Each row of a before or after table is a point. The points were changed in one or more steps. Then noise was added and the rows were shuffled. The steps act on how far a point lies along the listed directions, d1 being the first. Name the steps. A step turns or swaps two directions, mirrors them in a line or flattens them onto one, adds a multiple of one to another, or multiplies one. Angles are multiples of 10 degrees, from the lower direction toward the higher: turns from -170 to 170, lines from 10 to 170 but not 90. Use the fewest steps. Two steps may share a direction if one is a turn and the other turns, adds or multiplies; they go together, in the order done. Otherwise the lowest direction goes first.

Directions:
(1): [-53 -14]
(2): [-14  53]
Before (9 x 2):
[[ 32 -17]
 [ 14   0]
 [ 26 -12]
 [-50 -33]
 [ -7 -17]
 [ 41 -35]
 [ 18   1]
 [  6   7]
 [  7   9]]
After (9 x 2):
[[-20 -31]
 [ 59  -4]
 [-15  -9]
 [-10   3]
 [-18 -51]
 [ 15 -11]
 [-10   4]
 [-12  -7]
 [-17 -25]]
Steps: multiply d1 by -1

Directions:
(1): [ 43  17  41 -28]
(2): [ 31 -60  -7   3]
Before (8 x 4):
[[-52  22 -23  28]
 [ 40   1  29 -23]
 [-60  40 -20  27]
 [-16 -14  -8  13]
 [ 23 -36   9  -5]
 [-28   7  -5 -10]
 [-21  22  -8  11]
 [ -5   3  -7  -5]]
After (8 x 4):
[[  0   1  -2  -2]
 [ -3  -2   7   4]
 [ -4  -3   4  -2]
 [  4   3   0   3]
 [  0   0   3   9]
 [-10  -7   1 -17]
 [  1  -1  -5  -8]
 [  0   2   4   6]]
Steps: multiply d1 by 0; multiply d2 by 0

Directions:
(1): [ -6 -14   8  60  16 -11   7 -19  28]
(2): [-38   5   5   6  11  -5  -8 -34 -50]
(3): [-39 -17   8  -3   8 -34 -10  47   3]
(4): [-26  -3 -55  -7 -16  -9  33 -12  13]
(5): [-18 -34  28 -32 -16   3  -7 -32  29]
Before (8 x 9):
[[  5  -5  -6  10  -7  -5   4  -7   5]
 [ 24 -23  56 -24  -1   3 -18  21  42]
 [ -4   6   5   6  23  -4 -14   7  -8]
 [-10 -12   9 -22  -5   5   0 -20   7]
 [  3   1  -3   9   1  -3  -6   3 -17]
 [  5   9 -21 -14  -4  -1   0   5  -9]
 [-12 -10   4  -2   6  -6   1   7  -5]
 [  7  11   1   0   8  18  -4   0 -11]]
After (8 x 9):
[[ 24   0  23  35  23 -18  -4  60  27]
 [ -3  -2  17  -6   7  14 -10  -7  -1]
 [  3   6  -5  29  15  -1   6  -6  -1]
 [-13  -2   5 -15  13  -5 -15   6  -4]
 [ -2 -12  -2  -5  -6   0  -2 -20  16]
 [ -4 -10   6  -7  -7  -2  -8  -4  -9]
 [-12  -6  -4   1   6  -8   6   7  -4]
 [ 12   3 -10   0 -10   0   2   1  -7]]
Steps: turn d1 and d5 by -140 degrees; turn d3 and d4 by 30 degrees

Directions:
(1): [ 40  -3   1  -3  12  28  16   8 -13  10 -28  53 -19  42]
(2): [ 13   4  -7   5  26 -58 -23 -10  50   7 -33   7   4  16]
(3): [-12   6 -14 -50  10 -13 -18   5 -13   4   9  56  18 -40]
(4): [ -4 -21  -6 -29  -5  42  -2  -2  60   6  24   1  32  23]
Before (9 x 14):
[[ 17   0  -5   4   2   7   3  -1  15   2 -14   2  -2  31]
 [  3   5   8  20  -2  13   8  10  -9  -6 -19  -6 -27   8]
 [ 17 -17 -11  -4  -1   7   9  -6  26  11  -4  -3   9  26]
 [  9  -8  -2  -5 -18  31  20  -1 -10  -8  10   7  10  -2]
 [-14  17   3  -8   1 -31 -15  -4   1   3  11   1   5 -27]
 [  2 -15   1  -5  -6  12  -5 -11  26   0   2   2   5   1]
 [ -2  -7   6 -39  -6  55   4  18 -14   5  25  52   5   4]
 [ 37 -15  -5 -18  10  24  13   6  28  14 -27  53  11  54]
 [  8  -4   7  29  -1 -10   2  -8  16   9  -6 -18 -10  19]]
After (9 x 14):
[[ -2  -6   0   1  -2   3  -5  -7  18  10  11   0   3   4]
 [  6 -16  -9 -15 -12  28  16   1 -10   9  13   4   7   5]
 [  9  10  15   7  -2  23  12  16 -63  -1  -4  34 -31   4]
 [ 27 -15   0 -23  -7  58  29  14 -17   8  -5  54   8  33]
 [ -1 -12   5  -2 -15  26   3  -6  -4  -4   8   1  -3 -10]
 [ 12   4  -2  11 -11  -1  16  -2 -34 -10  -6   9  -6 -13]
 [  0   6   2   3   6  -6  -7   6   8  -4 -22  10 -18  -1]
 [  8   0  -6 -13  -2  21   4   3   1   0   0  13   4  12]
 [ -6  10   5   2  -1 -16 -10  -7  25   4  13 -15   6  -4]]
Steps: flatten d1 and d3 onto the line at 10 degrees; turn d2 and d4 by 80 degrees
